Each row of a before or after table is a point. One or more steps were done to the points. Then noise was added and the rows were shuffled. The steps act on columns, c1 being the first. Write out the steps. A step turns or swaps two columns, mirrors them in a line or flattens them onto one, adds a multiple of one to another, or multiplies or shifts one. Angles are multiples of 10 degrees, from the lower column toward the higher: turns from -170 to 170, lines from 10 to 170 but not 90. Use the fewest steps. Two steps may share a column if one is a turn and the other turns, adds or multiplies; they go together, in the order done. Otherwise the lowest column goes first.

Before (13 x 2)
[[ 3.4 -1.5]
 [ 4.9  1.4]
 [ 3.8  0.0]
 [ 3.1  1.3]
 [ 3.9 -1.5]
 [ 6.2  2.2]
 [-0.9 -2.3]
 [-3.7 -5.9]
 [ 3.3  1.2]
 [-1.5 -1.0]
 [ 4.6  1.2]
 [-2.1 -4.6]
 [ 1.5 -1.6]]
After (13 x 2)
[[-6.3 -3.9]
 [-2.2  0.3]
 [ 2.8 -0.8]
 [ 2.9 -1.4]
 [ 3.3 -0.5]
 [ 6.6 -0.9]
 [ 4.3 -1.1]
 [ 0.9 -1.9]
 [ 3.0 -3.1]
 [-4.1 -2.2]
 [-2.2 -1.7]
 [ 2.4 -3.1]
 [ 5.1 -1.5]]
Steps: turn c1 and c2 by -30 degrees

Before (9 x 6)
[[-0.7 -2.2  3.5 -0.2 -1.1  0.4]
 [ 3.1 -3.2 -2.7  0.1  0.0 -1.6]
 [ 0.4  0.1 -4.4 -0.5 -2.7  5.5]
 [ 0.6  0.1  2.8  1.0 -1.6 -2.2]
 [ 1.2 -1.2 -1.6 -0.9  0.7 -2.0]
 [-0.3 -2.7 -4.8  3.9 -1.4  1.9]
 [-0.5 -0.2  2.1 -0.6  1.2 -1.2]
 [ 0.2 -1.9 -3.0 -1.3 -0.4 -1.6]
 [-0.8 -1.5 -4.7 -1.2 -3.5 -0.4]]
After (9 x 6)
[[-3.7  2.0 -5.2  1.0 -3.6  5.6]
 [ 1.3  0.3 -1.9  0.9  1.9 -6.0]
 [ 0.6  3.4 -2.9  0.3 -6.8 16.4]
 [ 1.5  1.0 -3.4 -0.3 -1.0 -4.8]
 [ 0.9  0.0 -4.2  3.1  0.0 -4.9]
 [-0.7 -2.1  1.9  0.9 -4.0 -6.6]
 [ 0.8  2.7 -4.1 -1.2 -8.8 -1.2]
 [ 0.0 -4.1  0.5 -0.7 -2.8  1.1]
 [ 0.4 -1.7  1.2 -0.7  3.0 -3.6]]
Steps: turn c1 and c4 by 70 degrees; turn c2 and c3 by 50 degrees; multiply c5 by 2.5; multiply c6 by 3

Before (14 x 12)
[[-0.7 -2.0  0.1  2.9 -0.5  4.0 -3.0 -2.5 -2.3  0.7 -1.4 -1.1]
 [ 2.0 -4.0 -0.6  2.0 -4.0 -5.5  0.7 -2.2 -0.9  1.7 -1.9 -0.6]
 [-2.0 -1.4 -2.7 -2.4 -1.8 -1.8  1.9 -1.2 -3.4 -3.6  5.6  2.1]
 [-3.3  1.2 -0.2 -1.7 -1.3 -4.2 -4.4  3.4  3.6  4.9 -1.2  2.5]
 [ 0.8  1.0 -6.4 -1.1  0.8 -4.5 -3.2 -0.4  1.2  4.0  0.7  3.2]
 [ 1.5  4.8 -1.3  4.6  3.1 -4.2  0.3  5.0  2.9  3.8  0.6  4.2]
 [ 0.1  4.4  0.2  4.4 -6.8  2.5 -5.1  3.7  2.8  0.5  4.7  5.9]
 [-2.6  3.0 -5.4  2.2 -3.9 -1.5 -5.5  2.7 -5.6 -3.4  2.7 -1.8]
 [ 2.0  2.5 -7.3  4.0 -5.4 -1.6 -1.3 -1.4  1.5  2.2 -0.7 -3.2]
 [-2.2 -4.9 -3.4 -1.1 -3.6 -2.9 -4.8 -2.9  4.4 -4.3 -1.9 -3.0]
 [ 0.8  4.7 -2.0 -2.8 -3.1  1.1 -4.0  4.7 -2.1 -3.7 -0.4 -0.2]
 [ 1.2 -0.1 -2.7 -0.4  2.6 -4.6 -3.4  1.3 -0.3 -2.9  2.0  5.9]
 [ 3.2 -5.4 -2.6  2.0 -0.3  3.0  1.7  5.1 -0.4 -2.5 -0.9  2.9]
 [ 2.1 -5.4 -0.7 -1.6 -4.9 -1.6 -2.4  0.5 -1.2 -4.7  5.4 -4.5]]
After (14 x 12)
[[ 2.8 -1.1  1.3  4.3 -2.2 -2.4  0.2 -4.6  2.3 -0.9 -0.5  2.3]
 [-1.1 -5.1  0.5  1.7 -4.0 -3.2  5.1 -4.8 -5.1 -2.2  0.1 -1.7]
 [-1.8  0.8 -0.5  5.4  1.0 -4.9  2.3 -2.9 -2.9  6.5 -0.6  2.4]
 [-1.9 -4.7 -2.2  0.0 -4.3 -5.9 -0.8 -5.6  0.4  4.8  0.4 -1.3]
 [-1.7 -5.4 -2.2  1.9 -0.8  2.4 -3.1  1.9 -0.4  0.7 -0.5  2.9]
 [-3.2  4.5  1.6  3.6 -3.3  1.6  3.0  1.4  1.4 -0.6 -0.1  0.1]
 [-3.2  4.3 -3.9 -2.7 -6.7  2.4  3.7  0.2 -2.3  2.9  0.7  6.6]
 [-1.6 -1.4 -2.5 -1.1  0.2  2.9  3.5 -5.9  2.5  4.2  0.1 -0.7]
 [-2.3  2.1 -6.5  4.6 -5.4 -1.5 -0.3 -4.8 -4.6  5.5  0.1 -3.0]
 [-1.5  3.7 -5.2  5.9 -4.1 -1.4  5.6  0.0  2.6 -1.6  0.2 -2.1]
 [-2.9 -5.7  0.8  1.4 -5.3 -1.6  0.9 -2.9  0.7 -2.6 -0.6 -4.9]
 [-1.1  4.4 -4.6 -0.9  2.8 -4.4 -1.2  2.2 -3.6  7.1 -0.2  4.9]
 [-0.6  1.3  1.5  0.0 -1.3 -3.9  4.9  1.1 -4.0  7.9 -0.1  2.2]
 [-3.7  0.2 -0.6  2.9  1.9 -5.1  2.5 -1.3 -0.6 -0.4  0.2  5.8]]
Steps: turn c1 and c7 by -140 degrees; turn c3 and c9 by 160 degrees; turn c3 and c4 by 110 degrees; shift c8 by -3.0; shift c10 by 3.0; multiply c11 by 0
